Each point is reached from the start by the listed moves, each made once or not at all, plus a little noise. Say if it took an odd or an even number of moves. Then give how often each move was made.

Moves:
(1): [55 43 -6]
(2): [ 21  34 -73]
Start: [-20 -14  27]
Points:
[-17 -15  28] -> even (0, 0)
[  3  21 -48] -> odd (0, 1)

Moves:
(1): [  9  -1   4   8  -3   7   3 -24   1   2   7   4   2]
(2): [-25  19   2 -23  10  32 -12 -16  18  16  13   5   5]
(3): [ -1  28  12   7  14 -11 -14 -18 -11  -8 -10   4 -11]
(4): [  0  19  -5  27 -33 -10   0  -7  -1  10 -20   5   6]
(5): [ -6  16   1   4  16 -25  18   7   4  -8   3   3   6]
(6): [ 15  -5  -2   3   5  16   0  -3   0  19 -11  -1  -1]
(7): [-16   3  27  15  -3  17   0   8  15   8 -10   4 -12]
(8): [ -1  17  28   9 -33   9  -1  34  -3   1   4   1  33]
(9): [-17  -8  21  -7   7 -11 -14   1  14  12   7  14   3]
(10): [  5   6  11 -13  -8  -8  18   6  -8   8 -11   6  -9]
(11): [-10   2   1  14  -4  27   1 -11 -15  25  23  10  12]
Start: [  7   7   7 -35   5  -2   7   1  -2  19   2  -3  -2]
Points:
[-30  83  48 -23  14  10   4 -41  -1  95  -2  40   9] -> even (0, 1, 1, 1, 1, 1, 0, 0, 1, 1, 1)
[  7  76  26 -10  -6 -57  27 -13 -20  22 -35  17 -10] -> even (0, 0, 1, 1, 1, 0, 0, 0, 0, 1, 0)
[-17  67  53 -35 -18  38  32  -3  -3  61  43  22  48] -> even (1, 1, 0, 0, 1, 0, 0, 1, 0, 1, 1)

Moves:
(1): [ 15   1  16   0 -12 -15   4   3  -1   0  -3   9  -1  -6   7  23   0  -3
  13   2   4   8   3  10  -2]
(2): [ -6  23   9  -2  12   2  -3 -18 -16 -12   3  13  -5 -16  -2  -9   9   2
 -10 -14   0  -2 -11  -2 -20]
(3): [  1  -2  17  -1   7 -18  -4  -4   5  -1  -4   0  -3   5  10  10   0  15
  -8  -2  -6   2  10  -9  -2]
(4): [ 15  -1 -12  26   3  13  12 -26  19 -11   8   6   0  16  -9   4   1  31
  -9  12  -3   6  -3  -5  -9]
(5): [ 14   4 -20   9  16  11 -10 -16   0  -2  -6 -14 -10   3  -5   1  -6   8
 -12  -1   9  20 -10 -19   1]
(6): [ -4  -9  -6  -1  11  16  10  15  -2  -7  -5  -6  13  -8   0 -11   8  -6
 -14  12   4   9  -2  10  -8]
(7): [-14  -1   2   7  11  -6  25 -32 -21  13  -3  -4   3  -4  -7  -5   8   8
   4 -10  -4  20  10   4  -1]
(8): [  8  15 -15  -2   8 -16  12   0   4  11  -4  -1  12   7   8  -5  13  -6
 -13  -9  -4  -5   4   6  -5]
(9): [ -4  -1   4  -1  -1   6  -5  -7  12   5   6 -15   3  22  -2  -2   5  -8
  -4   9  14  -3 -10   9  -1]
(10): [  1  -9  -1  15 -10   1 -14   4   1  12  -9   2  -4  -5   8  -1   6 -11
  -4  -5  -4   6  -4  -2 -16]
(11): [  6 -15   2   2  -2  -3   9  -4 -25  20  12  -1  19  -7  24  16  -9  -4
  -7   5   8 -15  -2  12   2]
(12): [-10  14  -7  -4   9   3   3   4   9  10   6  12  -3   0  11  10   1   4
   4   2   1   8  18  -5  -5]
(13): [ -3  11   2  16  -6   5 -17  -5  12 -24  -3   9   9  12  -3 -12 -15 -23
   9   3  -7   9  -7 -18  -8]
(14): [  6   9   1  -2  10  11 -27   2 -12  -1  -7   3   9  27 -20 -13  -6  -3
   2   8 -16  -6  -1  -5  -3]
(15): [ -9   4   2  -5 -14  10 -10  11  -1  -8   1  -7   2   6  11   0  -1   0
   0 -11 -13  10   1  -1   1]
(16): [-40  21  -8  -1   8 -20   8  11 -25  10  -7 -36 -20  11   6  12 -14  12
  -8  13  -1   6 -20   1  -7]
(17): [ -9  -8 -15   0  -4  11  -2   6 -10  -7 -10  -2  -4  13  -3  -3  23  -6
   0  -1  12   6   0 -17   3]
(18): [ -2  16   8 -17 -14   5  -1  -8   2  17  -6  -6  11  -3 -10   8  11   2
  -2   6   6  -6   0 -17  14]
(19): [ 12  -6   3   5   3  11  -7  11   8   2   3 -19  -6   7  -3   6   6  -2
  13   4  -9 -12  -8  -9   4]
(20): [ 15   8   5 -28 -21 -12   6 -11  -2   2   2  15  -6 -12  11 -33  12  -7
   7  13  11   4   8  -4   3]
(21): [ 21   8  -6  12   3  17  12  18  14  16 -25   0  12  -2  23 -22  -2  12
 -10 -12  18   0   9  -7   0]
(22): [  0   9  -5  18  -2 -21 -28  26  -3   4  10 -15  10 -12   0  -4   9  14
   5   6  13  11  -1   8 -10]
(23): [  9  11 -13  16   1   8  -8   5   6  -9  -5 -16  -8 -12   1 -11  10  -6
  -3  14   3  -1  18  21  26]
(24): [-23  -9 -10  -6   9  -5  -1  -1  -2   4 -11  10  15 -10  12 -14   7  -2
  -1   1   0   1 -20  18   5]
Start: [  8  -6   1  14  -5   1  32   0  13  -4  -1  -7 -24  -7   7  13  23  -7
   9  20  13  10  14 -27  25]
Points:
[ 67  61 -42  76  11  13  16 -50 -14  26 -51  -4  55 -41  44 -75  80  -1
 -38  51  53  73   5 -19  -5] -> odd (1, 1, 0, 1, 1, 1, 1, 1, 0, 1, 1, 0, 1, 1, 0, 0, 0, 1, 0, 1, 1, 1, 1, 1)
[ 70  51 -20  52 -20  34  -8  25   1  -2  -5 -10  -8  -5  57 -21  78  23
  14  48  44  30  44 -30  17] -> odd (1, 1, 0, 1, 0, 0, 0, 0, 0, 0, 1, 1, 0, 1, 1, 0, 1, 0, 1, 1, 1, 1, 1, 0)
[-39  22 -54  34  24  57  -4  18  -9  47 -66 -49  27  45  50 -19  32 -33
 -38  63  56  47 -38 -71   1] -> odd (0, 0, 0, 0, 1, 1, 0, 0, 1, 1, 1, 1, 1, 1, 0, 1, 1, 1, 0, 0, 1, 0, 0, 1)
[-59  71 -30  61   2 -40   2  -1   5  35 -27 -82 -20  27  28  10  80 -13
 -11  49  36  62  34 -44  10] -> even (0, 0, 1, 0, 0, 0, 1, 1, 1, 1, 0, 1, 1, 0, 0, 1, 1, 1, 0, 0, 0, 1, 1, 0)
[ 56  49 -24  37   6  41  -5 -30 -32  43 -24 -71   2  -3  14 -58  94   0
 -10  46  77  25  14 -53  41] -> odd (0, 1, 0, 0, 1, 0, 1, 0, 1, 0, 1, 0, 0, 1, 0, 0, 1, 1, 1, 1, 1, 1, 1, 0)
[  8  44 -19   2  30 -24  39 -41 -46  -2 -17 -16   2  12  60  -6  36  29
 -52  47   6  47 -26 -15 -20] -> odd (1, 1, 1, 1, 1, 1, 0, 1, 0, 0, 1, 0, 0, 1, 1, 1, 0, 0, 0, 1, 0, 0, 0, 1)
[ -8  17 -33  60   6  62  39  28  -1 -10 -40 -57 -40  18  39 -10  59  25
 -34  21  17  43 -25 -59 -28] -> odd (0, 1, 0, 1, 0, 1, 0, 0, 0, 1, 0, 0, 0, 0, 1, 1, 1, 0, 1, 0, 1, 0, 0, 0)
[-32  65 -11  47   7  31  56 -46  -1   4 -42 -74 -33  28  24  -5  75  55
 -41  25  39  50  19 -52  29] -> odd (0, 1, 1, 1, 0, 0, 1, 0, 1, 0, 0, 0, 0, 0, 1, 1, 1, 1, 0, 0, 1, 0, 1, 0)
[-27  80 -58  44  48  15  79 -32  -7  19 -68 -52 -14 -10  64   0  88  54
 -61  21  40  95  19 -38  15] -> even (1, 1, 1, 1, 1, 1, 1, 1, 0, 0, 0, 1, 0, 0, 1, 1, 1, 1, 0, 0, 1, 0, 1, 1)
[-13  51 -21  -2  10  59 -18 -59  26 -41 -24  10   5  48   9 -50  71  -1
 -28  61  25  70 -14 -91  -5] -> even (0, 1, 1, 1, 1, 1, 0, 0, 1, 0, 0, 1, 1, 1, 1, 0, 1, 1, 0, 1, 0, 0, 0, 1)
